Every row gives one point. The last column is the point's height on a tilted bowl or saddle (a function of degree 2), plus a little noise. Count its main directions that bend up, bend down and stay straight.

Points (18 x 4)
[[   3   61  -17    7]
 [   3    2    1   -2]
 [  39    3    0  -10]
 [ -54    6   46    1]
 [  25   11  -44  -13]
 [ -26  -25   47    2]
 [ -17  -24   -8   14]
 [  19  -33    0    9]
 [  43    8   12  -13]
 [ -65   41  -17 -101]
 [   3  -18    3    5]
 [ -37   10    1  -21]
 [  36  -62  -26   60]
 [  -6  -19   20    2]
 [ -23  -17   41    2]
 [ -61   -5   45   -1]
 [ -23   20    1  -14]
 [ -44   22    8  -26]]
Directions: 1 up, 1 down, 1 straight

Points (38 x 7)
[[ 18  12 -26  11  41   0 -14]
 [ -5 -12 -30 -21  21  23  -1]
 [ -9   3   4  26 -39  18  14]
 [  5 -36   2  25   3  14 -13]
 [ 14   4  26 -50  25 -22 -17]
 [ 42  30  44  -7  47 -13 -21]
 [ 21  43 -56  17 -17 -18 -46]
 [-18  20  21 -16  17   6  10]
 [ 12 -13  27 -16   0  12   3]
 [-23   0  34  52  14 -63 -19]
 [  0 -46  48 -14 -11   8 -11]
 [-11 -27  41  64  -4 -22  -7]
 [ 13  40  57  10  -8  22 -14]
 [-29  -7 -12  11  -6  13  18]
 [-50  -8  28 -26 -43   4  41]
 [ 22  13   4  69  47  63 -79]
 [-14  33  -8  12  23   5  -6]
 [-26  47  -2 -17  -7 -35 -21]
 [-44 -45  12 -10  -6 -14  18]
 [ 46 -30 -19  33 -21  52 -80]
 [ -5 -13 -11 -12 -16 -17   8]
 [ 35  29  28   1   8  12  -4]
 [ 10  52  25 -30  22 -28 -23]
 [-10 -18 -24  48 -48 -46 -34]
 [ 49  33   8 -54   7  40 -12]
 [ 28   8 -51 -80  19  56 -39]
 [-19  59  49  17  61  19 -66]
 [-54  15 -16  -2 -26 -10  17]
 [ 43  31   9 -17 -22  -6   8]
 [-10 -45  -2  16 -24   6  -4]
 [-12 -14 -37  -1 -14  14   2]
 [-54  24 -18 -33 -23  21  29]
 [  8 -46  32 -17 -29 -57  -5]
 [ 34  45  39  49 -23 -37 -41]
 [ 46 -25  17  23 -33  45 -53]
 [-23  50 -40 -34 -22  25  14]
 [-42 -13 -40  -4  -1 -37 -14]
 [ -7  25  20 -32  17  28   6]]
Directions: 0 up, 3 down, 3 straight

Points (69 x 9)
[[  5  21  -7 -28   4  13 -13  29  14]
 [ 10 -38 -47 -10  -1 -20  29  -4  14]
 [  0  17 -52  61   3  29  -3  24  -9]
 [ 25 -31   7   6  24   0 -44  -2  17]
 [ 16   4 -11 -27 -21 -62   5  32  15]
 [ 29  27  50 -24 -49  19  19  22  -8]
 [  9   9  20   2  21 -13 -21  -1  -1]
 [-24  -2 -68  85  14  -3   0  19 -34]
 [-27   2  23 -12 -11 -17  39  33   7]
 [ -2  43   7  19 -96 -29  31  29  66]
 [ 32  19 -74 -38   3 -46 -13 -10  48]
 [ 18  73 -30   0  43  39  34 -52  45]
 [-35   3 -21 -12  -9 -12  -9   0  15]
 [  2  11   9  18 -41 -13  13 -15   6]
 [-17  -4 -12  55  -8  16  24  13  25]
 [ 14 -45 -67 -13 -42 -34  24   9  49]
 [ 25   5 -23 -14  15 -92  60  73  69]
 [-13  12 -25 -22 -20 -12  22 -34   9]
 [ 12  14 -31  53 -28 -20  -7 -45  -5]
 [-35  86   4  47 -11 -22  36 -81  59]
 [ 16   0  21  15 -78  36  21   9  48]
 [ 35 -30  24  43   7  20   2 -23   8]
 [ 21  -6  40  23   1  25   7  59  35]
 [ 15  25 -39  43 -42 -33  56  14  18]
 [-19  -3   5  52  -3  36  13  -5  38]
 [  7  19  11  17   6  -8  27  19  -1]
 [  9  13  16  -2  -3  -9  66 -11 -12]
 [-39  -3  11 -25 -36   4  42  -6   3]
 [ 19 -12  20  14 -55  21 -13  -8  26]
 [-11  10  15  -7   0 -11  51 -21 -12]
 [ 12  50 -14 -22 -12   3 -66   5  38]
 [  5 -28  33 -16  67  14  37 -29  -8]
 [ -4 -42  58  23   6 -20  -2 -10  17]
 [ -2  34  36   7  -6  -3   6  -1   0]
 [ 17   6 -33  11  64  16 -28  -4  18]
 [ 60 -23  -7  18  26  44   2 -50   4]
 [ 38 -22  15  17  56 -29  27  33  14]
 [ 24  25   6   7  30   5 -19  -7  -3]
 [ -8 -16   7 -40  10  -9  50  24 -21]
 [ 10  11 -21 -72  15 -33  28  23  10]
 [ -6  18 -50 -15 -22  -8 -38  -9  29]
 [ 33 -86 -38 -30  -3  15  31 -76  46]
 [ 12 -35  59 -18   3 -29 -14  27   3]
 [-22  18 -23   9 -30 -27 -30 -16   9]
 [ -5 -40 -11  -6  19  17 -43 -41  46]
 [ 11  14 -49  -3  31  -8  19  25  14]
 [-22  83  63   0 -37  -9   9  22  47]
 [ 60  66  29 -47 -39  26  12   3  -8]
 [-10 -29 -24 -21 -47 -39 -33 -11  45]
 [-19   3 -16  14   3   2  31  62  43]
 [-20   9  34 -29  27  -7  30  -5 -22]
 [-13 -34  -1 -33   0  -5  -1  14   4]
 [ 24 -17 -49  71 -14   0  32 -27   5]
 [ 11   1 -55 -23 -44  18   1  34  43]
 [  7  33 -49 -15  94  13   0  29  73]
 [-14  28  20   7   5  24 -15  43  35]
 [ 24  41   3 -24  26  12  -7  30  14]
 [  7  -7   0 -20  -4   0  -4  29   3]
 [ 16  44  25  38  25 -25  -9 -44   1]
 [  7  -1  32  14 -12 -54   8  39   9]
 [-14  23   2 -16   0   4  25 -33  -3]
 [ -2  23  22  -6 -44   0 -42  11  28]
 [ 28 -20   6  27  36 -34 -18  -2  -2]
 [-21 -19 -40 -25  20  39   0  15  36]
 [ 13  13  45 -22   0  -7   3  85  49]
 [  9   2  36  36 -33 -45  73  44  48]
 [-20  14  15  -7 -15   5 -12 -26  10]
 [-24 -24  21  39   6  19  -6 -17  34]
 [-17  24  37 -69 -15 -34 -41  19  21]]
Directions: 6 up, 1 down, 1 straight

Points (66 x 9)
[[-29 -22  46 -16  11 -21  38  27  14]
 [ -9  11   5  22  37 -31   3  47  33]
 [  2 -29   0  22  -7  19  12 -12  27]
 [-13  40 -32   5  46 -32  84 -26 -18]
 [-10 -15 -38  -8  35  10 -10  19  21]
 [-33 -20  -6 -25  -6  -6   4  24  23]
 [-50 -41 -23   8 -37 -25  12 -22 -25]
 [-93   3   7   1 -12   1 -46 -13   7]
 [ 26  35  25   5 -47   0  17   9   7]
 [-16 -16  19  -3  28 -19  15 -69  10]
 [  0 -79   7   4 -41   1 -12   5  45]
 [-16  16 -19 -74  28  -2 -40 -15  72]
 [ 29  15 -14 -33 -63  24 -33  32  -8]
 [ -2 -32  13   8  30  -7  -3 -25   6]
 [ 34  17 -43  39  -4  94 -31 -46 -53]
 [-45  25  11 -52  46  18  10 -51  85]
 [  2 -32   2  29  30 -24   3  26  39]
 [-17 -45  -9 -37  41   1 -42 -20  16]
 [ 41 -46  -8 -23  -7   5  26   7  31]
 [  1 -21  -2 -10   9  25 -43 -35  13]
 [-17  -7  21   6  -9  -2 -12 -19  25]
 [ 18  25   1 -10 -18 -63   1  28   9]
 [ -7 -29 -61  26  -6 -35 -35   6  -2]
 [ 15 -30 -20   3  -7  28  26 -27  24]
 [ 29   5  27   8  -2  21  -5   2  21]
 [-19  20  21  18 -25 -60  -5 -15  22]
 [-30 -33 -23 -13 -43 -57 -54 -31  21]
 [-23  31   9  42 -24  -6 -27   7 -15]
 [-11  -8 -47  45 -35 -31   3  55   4]
 [ 27  11 -50  27 -26  -9   5 -90  -2]
 [ 33 -32  12  -2   5  -4  15  -6  29]
 [ 15 -41  33   2 -51 -43  21   3  24]
 [ -9  30   7 -38  -2  -8  33  -1  36]
 [ 15   7 -23 -34 -18 -35  66  31 -28]
 [-19   6  30  -8 -15  -2  18 -57  46]
 [ 83  -2   0 -20  14 -13  29 -18   4]
 [-28 -18  35  -1 -16 -35 -19  10  35]
 [  3 -57 -39  17 -35 -46 -33  39  44]
 [ 47  -7  35   1 -16  32 -29  -2   2]
 [  1  44  23  -5  -2 -18  18   1  27]
 [-11 -11  52  46 -27  20   9  25  40]
 [-18  -8 -12  17  10 -42  21 -41   0]
 [-30   9 -15 -64 -21 -40  15   7  23]
 [-23  58  17  53  14  19   5 -18 -30]
 [  4 -27  29   4 -66 -37  25  -1  20]
 [-28   2  -7 -25  28  48  52  10  17]
 [  8  46 -10 -17  33  -8 -51  58   8]
 [ -1  32 -49   4  47  11   8 -17   2]
 [-12  19  -6  39 -39  -3  26   4   4]
 [-11  -5 -49  -6  50 -10  57 -23 -28]
 [-11 -37 -34  61 -23 -37 -16  20  18]
 [  9  75  28 -26   1  -2   0   6  15]
 [ 84 -29  -8 -12   7  23  38 -13  29]
 [-35 -11   7  32 -14  23  37  40  25]
 [  2   3  32 -23   7  -4   2  16  32]
 [-13 -35  21 -24  28 -39 -14  -6  19]
 [-19 -61   3 -32 -16  55  15  36  39]
 [ 42 -72   9   3  37 -10  68   3  -9]
 [-13   9 -23  27 -12 -33  33  26   0]
 [-58  29   2  42  11  -5  44  35 -19]
 [-11 -34 -41  -5  -5 -17 -14 -16  10]
 [-25 -14 -30 -10 -50   1 -13  17   8]
 [-55  69 -11   3 -13  52  37  17  -5]
 [  0 -50  -8 -46 -24  -9  59 -53 -19]
 [-31  23  18 -65 -34 -12 -18 -38 104]
 [ 39  12  16  14  22 -22  -4 -68   3]]
Directions: 1 up, 3 down, 4 straight
